Rows are points. Before rounding, the points of a table are all equally far from one centre. They may lie mostly on one side of it. Where is the centre, to within rounding?
(in the rows, 128 means zero)

Points:
[[ 97  86]
 [109  87]
 [ 72 102]
 [ 68 109]
 [ 81  93]
 [ 69 108]
 [106  87]]
Centre: [101 121]

Points, 13 rows:
[[108 109 149 140 192 143  35 169 111]
 [101 129 192 116 164  78  78  78  95]
 [142 142 169 181 168  71  35  80 118]
 [ 87 131 162 191 126 107 108  67 146]
 [121 117 159 174 131 109 121  81  88]
 [127  85 151 164 158  98  69 119  79]
 [150 118 169 163 174  91  61  76  81]
 [ 98 107 182 188 156 102  80 145 114]
 [103  80 131 172 157  95  32  96 143]
 [144 110 166 197 138  89  97 101 114]
 [128 105 208 134 160 117 115  90 133]
 [135 133 212 132 180 100  86 156 136]
 [161 102 172 189 149 108  60 113 140]]
Centre: [117 149 127 141 180 115  88 109 140]

Points:
[[163 111  75 143 122 143 173 124  71 106 134 117 140 144 180  29 127 165
  111 207]
 [187 130  81 154 120 138 149 140 132 151 117  61 128 151 190  63  60 167
   78 211]
 [182  84  68 160 151 144 203 152 105 129 120 116 137 164 220  67 129 206
   92 167]
 [163  94 118 128 140 166 200 114 114  93 130 117 120 114 207  92  91 178
  103 205]
 [117  86  75 147 116 111 183 118  99 154  89 141  93 115 195  60 134 147
   97 166]
 [160 113 140 131 144 132 148 144 123 106 107 105  59 130 188  54 124 169
  115 175]
 [188 118  86 176 121 156 162 109 129 138 153  68 116  95 199  47 149 172
   77 195]
 [156  99  95 159 130  99 170 135 103 137 148 113  70 149 191  44 107 160
  108 167]
 [130 175  93 160 173 135 187 109 153  90 114 142 146 135 196  63 143 117
   82 178]
 [156 113 106 168 137 131 184 152 101 121 125 139 135 191 171  71 103 221
  108 168]
 [141 109 110 173 147 140 161 110 108 178 143 119 126 143 183  75 136 191
  125 207]
 [133 106  88 151 127 131 219 131  84 158 148  95 110 111 185  50  91 165
  105 151]
 [143  97  87 167 162 141 162 100 155 127 127 134  67 133 179  77  82 142
  102 162]
 [171 143 110 137 184 124 190 125 131 150  78 123 148 135 216  55 113 188
  106 178]
 [108 158  86 185 118 135 207 134 143 167 110 112 170 143 209  83 132 172
   87 180]
 [ 99 118 110 172 179 152 179 137  92 123 121  62 113 135 204  97  86 154
   89 182]
 [151 130 109 112 136 113 185 119 121  91 141 124 152 111 215  73 116 186
  125 218]
 [138 100 129 106 110 139 162 133  97 103 133 142 102 117 147  41  89 146
   94 164]
 [156 127 101 126 122  99 214 127 104 157 132  87 142 130 214  51 117 158
  123 180]
 [165 145  78 111 105 121 189 160 126 151 103 122 115 127 186  78 112 153
  129 229]
 [204 108 101 106  93 109 155 133 114  87 141  92 114 109 190  82 152 176
  137 177]
 [149  96 105 123 115 102 223 121  95 131 155 112 126 144 194  75  92 177
  112 158]
 [195  83  75 141 137 151 189 135 101 136 116 134 131 130 197  80 142 158
  137 205]
 [120 114  54 145 161 152 190  96 134 133 162 127  99 117 215  64 135 171
   73 183]
 [155 144 106 144 154 173 191 153  94 121 143 103 110 124 242  80  95 164
  104 157]
 [181 122  86 145 151 174 242 163 126 108 122  93 163 116 219  87 126 172
   66 142]]
Centre: [150 127  81 136 141 128 155 145 129 122 122 102 141 121 160 103 128 163
  78 153]

Points:
[[ 85 135 114  44 139 162 149 173 141 203 196 122 140 161 139  93  54 160
  104 144  96 221 131 128]
 [114  95 123  60 114 111 120 174 163 144 177 123 101 138 144 160  43 114
   94 110 101 228 163 128]
 [107 109  81  86 145  77 140 136 123 151 234  98 127 102  92 132  64 149
   72 133  96 217 183 146]
 [116 118  60  24 130 100 125 125 111 140 178 116 141 133 102 159  48 155
   76 121  57 192 147 140]
 [102  84  93  85 163 122  95 122 138 108 198 112 115 153 130 109  84 157
  150 171  74 206 135 180]
 [118  78  69  83 122 146  81 150 124 140 187  95 121 167  75 114 108 135
  135 117  75 162 201 129]
 [129 130 121  45 162 107 115 155 138 126 177 112  98 194  57 109  54 122
  124  86  99 184 177 156]
 [116 144  80  32 110  77 140 173 141 158 204 137 131 133  81 141  46 125
  108 149 112 178 188 136]
 [ 70 121 110  13 162 105 120 131 134 171 148 154 133 144  54 134 108 153
  121  98 121 220 152 150]
 [131  89 119  55 155 105 105 146 134 182 166 130  81 174 122 131  51 136
  114 172 138 183 134  95]
 [ 85 148 119  71 134  97 112 204 162 146 204 130 104 145  91 112  86 140
  128 136  92 212 177 157]
 [118 113 127  60 133 103  89 141 175 167 196 133 120 153  64  71  81 139
  102 162  86 163 205 145]
 [ 95 117  83 103  75  93 126 133 139 122 175 167 116 167 130 128  67  81
   88 111  97 147 209 130]
 [ 84 142 144  50  72 137 102 136 154 130 197 129 112 146  97 155  65 108
  119 142  94 191 161 163]
 [117 114  84  30 160 117 128 143 133 105 183 133 114 118  66 129  40 182
  108  98 101 180 142 165]
 [124  99 129  81 108 124  78 114 158 101 190 137 115 164  70 106  66 125
  143 135 104 173 193 156]
 [125 145 102  55 144  47 137 135  86 145 170 120  84 173 159 116 105 178
  109 131  78 171 168 134]
 [124 133  76  58 145 154  82 121 145 134 175 130  99 146 155 109  24 167
  120 139 108 204 170 157]
 [ 75 118 101  82 145 120  94 163 156 175 196 137 122 136  86 122  77 195
  138 136  95 206 190 147]
 [117  97 106  83 139  87 107 140 137 157 197 181 130 185  99 103 103 122
  108 120  74 219 154 203]
 [151 115  87  54 139 125 152 181 159 119 205 139 123 121  92 116  46 158
  120 131  78 209 152 133]
 [105 128  92  30  77  97 110 171 113 121 164 117  94 112 106 109  86 127
  105 125  70 191 149 163]
 [125 136  90  31 117 105  88 147 149 105 170 138 134 158 148 113  46 137
  102 124  93 156 165  91]
 [138 111  60  35 127  88 152 111  81 146 189 126 136 149  99 123  48 111
   89 133  85 202 177 130]
 [121 107  80  89 112 103  88 156 110 114 131 142 116 151 128  99  44 148
   70 157 114 207 185 130]
 [ 99 140  93  68  89 131 147 123 122 158 156 140  90 141 138 152  47 119
  128 124 106 221 209 118]
 [109 155 129 109 105  90  99 125 143 156 177 132 162 131 100 136  42 153
   75 144  62 188 198 132]
 [122 143 141  12 132 115  96 166 156 120 203  99 126 138 136  98  71 157
   99 129 141 190 187 130]
 [100 115  59  79 117 141 135 148 193  99 116 136  92 132 114 119  61 155
  121 104 103 189 189 109]]
Centre: [118 127 105  91 139 125 149 124 142 154 152 115 140 141 122 116 105 133
 102 122 126 158 148 155]

Points:
[[ 71 116 116 104 198  58 109 136  97 196 114 123 177 191 153 131 118 146
  118 120 140  73 148 165]
 [ 77 156 149 124 200  65  91 126  92 155 110 107 213 144 176  78 111 121
  150 121 172 101  90 178]
 [107 144 179 108 174  75 126 156 101 162  71 143 226 155 162 173 178 115
  135 118 147 103 143 153]
 [ 80 132 165  91 152  30 106 119  80 170  73 110 164 119 212 108 135  93
  151 140 178  83 148 136]
 [ 61 127 157 109 170  65  74 158 102 191  96 118 198 151 154 136 150 138
  132 126 124  77 159 156]
 [100 163 135 115 177  82  95 168  52 206  87 141 193 137 158  73 142 143
  116 142 155  57 107 169]
 [104 136 170 122 172  78 126 143  85 194  83 172 231 134 169  76 153 160
  149 133 171  76 103 161]
 [ 60 100 157 122 149 104  89 128  57 178  96 121 211 140 171 128 121 140
  105 110 119  51 150 153]
 [106 131 171 132 212  62  81 165  90 175  81 145 199 167 147 123 129 165
  115  94 155  71 122 142]
 [ 74 133 170 118 183  62  89 162  36 193 100 156 172 141 179 103 129 138
  109 111 149  83 126  93]
 [ 61 147 156 121 182  64  93 124  69 184  85 150 170 109 168  76  89 116
  115 138 175  58 107 149]
 [ 83 185 127  99 176 109  96 146  97 162 113 128 205 138 172  71 141 169
  167 142 125 122 122 152]
 [ 75 129 180 135 131  87  92 178  84 204 125 156 202 124 164 122 109 131
  117 112 106  88 128 144]
 [ 84 176 190 116 152  93 108 147  71 151 130 135 168 135 172 117 109 164
  124 126 126  93 124 179]
 [105  95 155 111 181  96 103 147  86 211 112 168 186 122 211 118  90 137
  139 113 180  55  70 175]
 [ 35 138 151 122 155  75 118 125  93 167 101 169 199 137 164 115  88 104
  115  92 178  74  99 135]
 [ 57 136 152 100 181  81  86 130 103 170  81 158 215 152 195 130 122 144
  138 153 136  89 135 158]
 [ 86 145 159 122 182  88  61 112  79 190  98 153 201 158 173 123  77 109
  134 128 162  98  88 166]
 [104 174 143 109 139  55 104 195  88 164 102 122 179 141 178 112 122 149
   97 110 139  82 138 178]
 [ 61  92 161 162 182  72 101 114  91 175  57 132 198 150 160 105 112 123
  185 117 119  67 127 125]
 [ 88 130 134  98 176  69  76 171  87 182  53 145 216 155 202  94 109 122
  156 100 114  99 138 141]
 [ 87 130 157  98 156  34 129 154 116 172  85 142 221 134 159 131 150 125
  143 122 181  60 122 189]
 [ 92 165 145 124 181  65  97 113  94 198 122 136 201 114 167 109 101 125
  155 110 141  96 137 194]
 [ 64 118 151 145 195  43 110 112  61 166 137 156 180 143 187 126 116 138
  124 111 106  93 102 157]
 [ 92 139 193  83 159 102 106 162  77 172 112 156 209 169 180  92  82 133
  124 119 156  91 109 160]
 [ 85 140 144 124 150  58  79 141 105 201  83 187 167 147 161  74 141 143
  118  74 140  74 132 148]
 [ 84 128 173 122 141  69  88 122 115 174  80 146 178 168 181 111  97 159
  135 105 121 103 138 184]
 [ 75 131 157  90 175  46 114 122 101 183  90 139 198 163 153  96 157 128
  177  95 140  59 113 185]]
Centre: [135  97 120 103 153  98 116 137  94 142  99 136 158 118 145 115 133 115
 141 122 141 100 100 128]

Points:
[[142 147 145  67  88 159 171  88  46 106 124 106  98 179  91 133 168 137
  108 118 120 138 100  52]
 [122 141 132  39  96 167 120 153  91 162 106 111  99 170  93  72 176 199
  149 162  84  92 107  69]
 [107 132 114 103 152 138 162 100 108 139  97 104  78 193 144 152 198  95
   81  66 116 121  94  88]
 [161 129  86  59 137 138 144  97 110 168 157 130  79 168 130 171 219 132
  154 111 105 120 102  94]
 [151 113 115  45 113 174 155 128  56 159  80  98  48 188 128 106 151 120
  120 104 156 127 113  44]
 [145 151  95  72 166 138 124  81  78 151 146 136  74 203 148 119 188 208
  105  61 114  89  99 162]
 [105 196 142  60 134 154 146 115  92 182  91 107  97 182 135  81 162 109
  105 135  91 129  79  49]
 [121 139  88  23 137 160 180 155  58 132  62 120 117 191 130 113 153 149
  115  72 118  61  74 120]
 [121 177 111  73 111 159 178 135  75 167  83 150 134 146  97  96 122 175
  115  87  98 103  84 101]
 [170 137  81  86 127 166 186 113  95 162 176 158  37 197 148 104 156 154
  117  88 116 138 119 106]
 [117 154 141  68 124 197 179  87  63 146 105 134 113 181 104 127 198 142
  125  77  94 116 119  82]
 [106 143  81  70 132 128 152 111  75 129 122 162 121 126 123 151 136 178
   61 101 170  91 126  95]
 [136 178  60  83 130 223 131 130  91 141 116 128  92 179 127 184 170  80
  100 140 121  68  74  78]
 [172 159  98  55 109 180 149 128 114 169 148 160  83 186 113 156 177 150
   92  75 146 144  94 110]
 [142 145 105  36 131 184 218  92 120 147 112 110 109 206 146 131 159 134
   82 134 133 179  76 116]
 [111 162 161  75 143 158 174  83  94 123  80 166 100 206 131 170 164 170
   93 114 120 100  71  42]
 [122 166 112  47  90 166 161 140  81 128  79 117 119 199 110 133 150 190
   76 111  98  95  98  65]
 [165 177 130  36 107 216 147 133  79 143 100 133  85 161  99 123 177 161
   84  65 128  96  70 118]
 [128 131 100  91 128 164 157  73 111 116  55  85 113 213 106  98 195 105
  134  79  95 101 117  98]
 [121 164 165  13 121 186 157 146  77 130 125 136 121 184  64 123 110 172
  109  95 112  90  91 114]
 [121 175 144  71 136 218 135 151  54 121 118 162  86 137 110 166 174 193
   96 114 135 155 111 104]
 [162 151 118  55  90 157 125  91  89 175  56 150  74 183  97 173 139 152
   50 131 146  79  93  87]
 [136 134 104  68 134 153 134  82  60 160  86 160 104 164 117 104 178 164
   84  92 117 174  72 103]
 [133 125 110  36  83 167 174 121  86 146 100  90 169 179 111  82 128 122
   91 133 131 124  88  98]
 [165 168 131  38 136 222 173 117  99 113 115 164 119 147 135 154 159 113
  127  94  81 142  98  95]
 [104 138 139  87 114 147 130 166  55 157  87  89  55 142 129 142 176 162
   96  78 141 117  99  98]
 [154 127 100  63 126 207 114 124  72 135 137 163  77 181 102 115 204 150
  128  56 132  57 104 103]
 [ 66 179 121  89 185 179 158 163  52 122  87  98  87 196 118 158 136 111
  132 129 143  53  85  68]
 [120 157 133 106 145 102 189 181  78 160 157 108  76 198 131 104 179 116
   74 138 169 130  97  92]
 [116  96  97 103 143 136 130 116 114 114 109 114  62 176 203 121 145 111
  100 136 111 150 110  39]
 [182 120 144  50 120 158 183 145  71 177  74 126 124 207 115 153 145 124
  123  96 131  98  58  82]]
Centre: [148 141 134  91 153 165 135 120 102 118 104 133  87 181 137 114 145 139
 123 165 139  91 106 140]

Points:
[[159  88  71 118 150 136 117 143 149  80  72  94 112 158 136 211 173 137
   86 129 143 173 130 222]
 [150 135 101  86 156 134  92 167 156  90  96  66 104 132 156 186 217 128
  129 122 129 161 110 195]
 [129  46  43  78 127 114  65 149 175  51  88 100 111 137 120 185 160 112
  109 141 137 169 168 164]
 [150 129  63  81 127  68 122  99 170 120  81 125  48 171 129 171 179 169
   63 116 133 147 149 173]
 [153 147  83  75 143  98  95 156 157  98  99  92 111 151 140 207 186 175
  100 169 142 182 159 187]
 [174 122  48 100 152 115  97 192 165 136 110 111  99 115 171 149 138 163
  117 134 188 153 127 205]
 [ 88  98  26 115 103  94 117 122 142  90  98  93  93 131 136 130 158 118
  113 100 154 207 111 157]
 [179 128  81 109 138 131  82 119 128 107 122  97  88 145 155 122 198 112
   50 114 134 206 162 177]
 [153 100  84 154 119  93 105 153 146 100 120 117  98 117 171 135 166 117
  107  79 195 207 144 206]
 [ 73 122  59  92 107  74  87 138 148 125 125 129 127 167 135 168 206 194
   70  98 117 133 145 175]
 [139 125  68 106 151  87 102 122 154 104  87 122 130 167 181 157 150 121
  133 130 159 196 168 195]
 [133 124  55 100 128 154  83 148 154  74  73 126 128 142 142 166 191 151
  129  93 116 186 154 183]
 [106 113   7 138 107  93  92 155 133  82 130 112 122 155 153 180 212 123
  123 111 124 163 143 184]
 [147  92  89 133 140 133  93 115 147 125 144 108 147 148 175 151 191 133
   96 110 129 181 129 227]
 [ 97  99  77 101 134 120 131 135 145 104 127 111  84 108 176 181 191 171
   60  87 150 154 133 214]
 [160 129  30  99 134  66 101  89 172  94 125  86  94 136 161 157 157 153
   71 114 118 159 145 174]
 [128 118  39  98 154 138  83 135 191  68  79 124  88 103 164 132 164 140
   92 130 148 166 116 161]
 [136 146  47 106 115 145  92 115 165 109 118  95 115 149 164 190 162 138
  114  84 155 190 155 174]
 [107  83  28 116 159 109  80 135 166 127 103 123 113 145 113 122 163 180
   75 130 172 193 120 144]
 [107  94 108  83 131  56 121 123 164  72  63 114 166 142 133 176 168 140
  153 154 128 118 115 161]
 [146 152  70 108 144 100  91 110 164  83 124 126 113 175 116 190 116 160
  132  80 171 181 140 169]
 [168  70  69 107 156  75 120  96 154 132 139  84  87 140 164 172 180 139
   58 160 130 176 166 175]
 [155  94  68 142  92 113 122 153 160  79  85  68 106 161 171 116 156 167
   62 145 126 189 119 189]
 [140 108  44 109 128  78 132 110 182 107 121  43 136 121 138 197 190 119
  127  91 126 143 140 209]
 [179 109  37  96 162  97  95 159 183 120  95 129  65 112 179 134 177 140
  108 120 128  97 146 209]
 [148 128  95 106 159  94 161  92 193 124 103  66  90 141 145 118 143 125
   32 158 114 189 159 182]
 [151 120  62  82 130  73 115 137 153 119 109  89 141 113 115 203 176 112
  126 132 163 203 151 187]
 [109 101  67  90 130  74 122 126 164 154  67 141 110 146 153 175 161 167
   98 133 178 182 164 150]
 [161  81  27  98 167 137 125 127 156 130 137 121  93 158 127 128 213 115
   63 154  87 171 146 171]
 [145 101  20 143 151 152 114 148 174 134  87 113  76 153 173 177 189 147
  118 149 142 159 160 206]
 [156 107  72  45 123  67 115 120 159  62  68 120 133 127 144 123 185 157
  137 138 162 130 164 144]]
Centre: [122 113 105 140 127 118 129 157 157 108 130  98 100 138  94 131 155 124
 105 133 141 106 175 154]

Points (31 x 24):
[[ 85 128 153 147 118 176 169 134  65  97  77 176  81 101 166  57 126 130
  200 154  69 126 147 144]
 [136 117 208 137 132 140 138 187  79  96  63 130  87  71 141  55 108 117
  189 144  77 142 177 171]
 [150 117 160 150 160 148 162 153  82 113  79 158  83  94 155  19 117  90
  184 171  52 174 138 168]
 [121 114 185 135 161 144 141 205  73 116  98 161  84 100 153  66 110 145
  179 178  82 138 180 201]
 [ 81 116 184 152 118 196 176 143  88 114 109 140  92 123 157  96  88 134
  200 151 103 168 148 140]
 [139 144 191 100 108 126 154 172  96 102  97 130  83 119  77  71 119 117
  194 147  96 150 196 185]
 [148 121 206 121 143 159 178 164  74 141  57 124  81 115 143  59 119  96
  196 142 103 139 179 183]
 [ 80 127 176 157 150 118 181 177  71 109 104 143  87  80 148  53  85  81
  177 177  92 165 151 139]
 [150 109 190 122 163 173 173 162  54 110  59 128  83 102 166  74 110 127
  184 166  79 139 166 192]
 [109 113 201 173 157 169 160 138 106 128  67 126  58 105 127  75  95 135
  208 148 143 154 165 161]
 [138 127 223 103 152 127 186 158  90 126  48 139  63 136 130  61 116 110
  164 136 109 173 152 140]
 [134 143 201 168 140 160 184 133 105  94  51 154  70  70 135  49  93 136
  153 154  88 170 133 134]
 [107 150 195 137  72 152 149 167  77 111 129 132 123 103 152  76 141  90
  161 140 106 147 171 163]
 [144 122 218 120 103 141 141 151  74  87  80 151  86  71 125 108  98 112
  159 157 108 167 166 137]
 [171 102 212 137 133 132 189 145  71  98  61 151  74 145 123  84 120 104
  171 156  70 147 173 152]
 [126 141 183 149 179 186 201 177  83 104  75 126  88 125 151  69  65 116
  193 160  68 113 120 134]
 [143 116 190 154 123 176 203 145  67 101  98 150  87 102 127  53 108 126
  196 127  72 144 188 155]
 [ 80 140 231 128 148 153 159 134 116 114  77 132  92 101 136  92 126 112
  133 164  59 137 155 150]
 [155 109 192 154 180 168 183 175 119  94  75 152  84 125 139  58  94 131
  192 115 132 162 205 165]
 [134 105 185 136 152 157 203 170 103  76 105 115  71 147 123  59 142  95
  174 133  97 188 194 163]
 [ 97 102 215 123 107 132 163 163 117 137  84 185 113 148 144  78 112 117
  144 126 103 127 147 162]
 [112 128 206 130 151 153 136 153  83 125 112 129  98 101 160  15 130  87
  160 155 116 142 166 176]
 [127 105 204 101 153 160 192 180  82 137 122 138  67 109 141  54 128 113
  196 140  75 147 149 136]
 [161 139 192 123 112 162 183 174 147  85  87 158  55 114 136  73 145 162
  146 147 116 112 185 125]
 [125  99 183 139 121 163 170 145 129 152 108 145  83  84 125  54 101 120
  175 155  84 128 130 210]
 [123  98 199 141 147 181 188 131  90 128  90 145  86  99 165  91 114 112
  160 136  48 150 182 147]
 [134 140 188 151 136 137 165 139  92  94 124 150  92 163 136  77  97 101
  236 150 105 170 185 172]
 [133 110 211 111 118 145 170 144 101  92  34 146 115  87 134  87 113  97
  166 148  70 135 138 116]
 [145  97 197 121 128 172 171 136 120 102  52 133  86 122 157  59 131 114
  151 184  97 142 172 180]
 [130 127 222 123 132 158 126 150 101 122  96 165 111 108 132  68 107 132
  176 146  57 160 170 178]
 [142 133 204 146 138 151 140 155  90 107  74 115  58 128  97  48 104 135
  211 152  86 169 154 162]]
Centre: [139 140 140 144 160 133 159 154 107 100 102 138 100 115 132  96 127 120
 159 134 110 132 136 150]

Points, 30 rows:
[[ 96 147 137  60  99 118 111  61 104 130  69 152 130 141 175 111 116 111
  195 240 167 136 142 148]
 [ 78 123 154 115 101 142 113  87  62 137  80 119 136 149 149 138 107 125
  192 220 157 125 148 169]
 [ 61 140 122  93 101 153 135  63  60 127  53 144 111 169 158 129  96 134
  146 184 155 160 147 146]
 [ 61 117 108  91 128 123 147  39 104 135  59 142 165 160 161  72 124 142
  188 170 156  79 159 113]
 [ 99 129 125 105  74 131 124  95  82 154  63 146 132 114 145 101  74 109
  163 202 177  97 186 126]
 [107 132 167 132  84 148 133 123 116 131  53 100 136 150 138 115  90 144
  178 218 173 103 166 159]
 [111 102 104 103  91 118 125  86  55 153  87 150 145 137 172 116 109  92
  168 224 155 119 164 164]
 [ 86 151 146 131  93 141 141 121  82 150  65 108 154 135 153 131  87 122
  200 208 160 119 172 150]
 [ 92 110 100  77  94 114 150  88 102 156  32 133 143 158 133  83 122 115
  174 226 184 124 165 120]
 [ 59 120 102  76 124 136 146  94 102 132  67 106 138 130 179  91 105  83
  196 236 187 151 157 184]
 [ 52  95 120 104  95 153 154  92  69 129  68  91 117 144 175 108 151 124
  185 221 199 122 173 133]
 [ 57 161 128  89 111 112 132  83  86 134  81 128 145 148 178 132  70 112
  179 201 170 131 169 166]
 [ 89 150 120  82 105 143 144 107  56 130  21  80 123 133 147  83 105 140
  184 198 146 120 151 144]
 [ 63 146 125  68 107 122 128  87  85 115  41 152 157 111 152 147  99 133
  181 185 182 125 167 128]
 [101 156 160 115  80 182 157  75 106 101  34 103 151 132 129  95 113 116
  169 178 165 147 159 159]
 [ 73 148 119 114 116 121 142 114  84 172  87  94 148 146 165 153  78 127
  160 219 156 123 168 140]
 [ 90 152  85  90 110 129 161 108  81 108  45 135 168 121 137 140  82 164
  160 205 176 137 170 123]
 [ 53 106 118  66 104 133 136 108 111 142  61 107 167 134 144 116 116 133
  194 240 142 120 130 132]
 [ 73 114 122 103 107 117 126  93  79 124  94 110 159 116 129 131 121 134
  183 246 192  93 124 179]
 [102 130 121 109  71 125 178 107 123 168  48 106 129 116 135 143  91 105
  210 215 198 113 155 138]
 [ 96 149 117 110  77 131 134  89  98 152  33 153 127 116 153  98  72 152
  208 208 152 117 130 148]
 [ 70 101 112  85 136 154 133  96  85 147  70 128 129 162 162 100  97  96
  170 249 129 107 110 161]
 [130 123 151  97 107 158 152  74 113 154  48 135 142 108 152  99 104 180
  141 246 165 111 139 162]
 [124 118 139  97  85 138 139 122 115 147  62  96 140 134 159  93  97 116
  199 218 150  95 200 142]
 [ 85 187 148 127 104 161 130  75 103 148  79 150 132 119 149 109  73 137
  184 210 176  95 155 135]
 [103 129 100 128  83 147 113  64  91 132  81 139 107 168 147 156 123 129
  164 232 197 138 136 153]
 [ 96 141 142 123 108 136 100  95 133 121  88 112 165 138 197  90  78 109
  182 219 179 127 154 149]
 [ 49 138 117  66  81 134 136  67 107 143  85 142 143  99 167 126  96 129
  150 237 184 116 146 137]
 [106 164 122  61 105 114  99  77  94 114  48  93 116  93 166 125 127 127
  226 179 167  99 139 153]
 [ 56 140 127  75  90 142 139  92  88 136  76 143 153 110 159 103 119 117
  186 208 146 104 205 134]]
Centre: [106 124 108 111 135 128 168  98 131 117  98 125 102 112 153 108 132 126
 161 170 155 123 130 141]
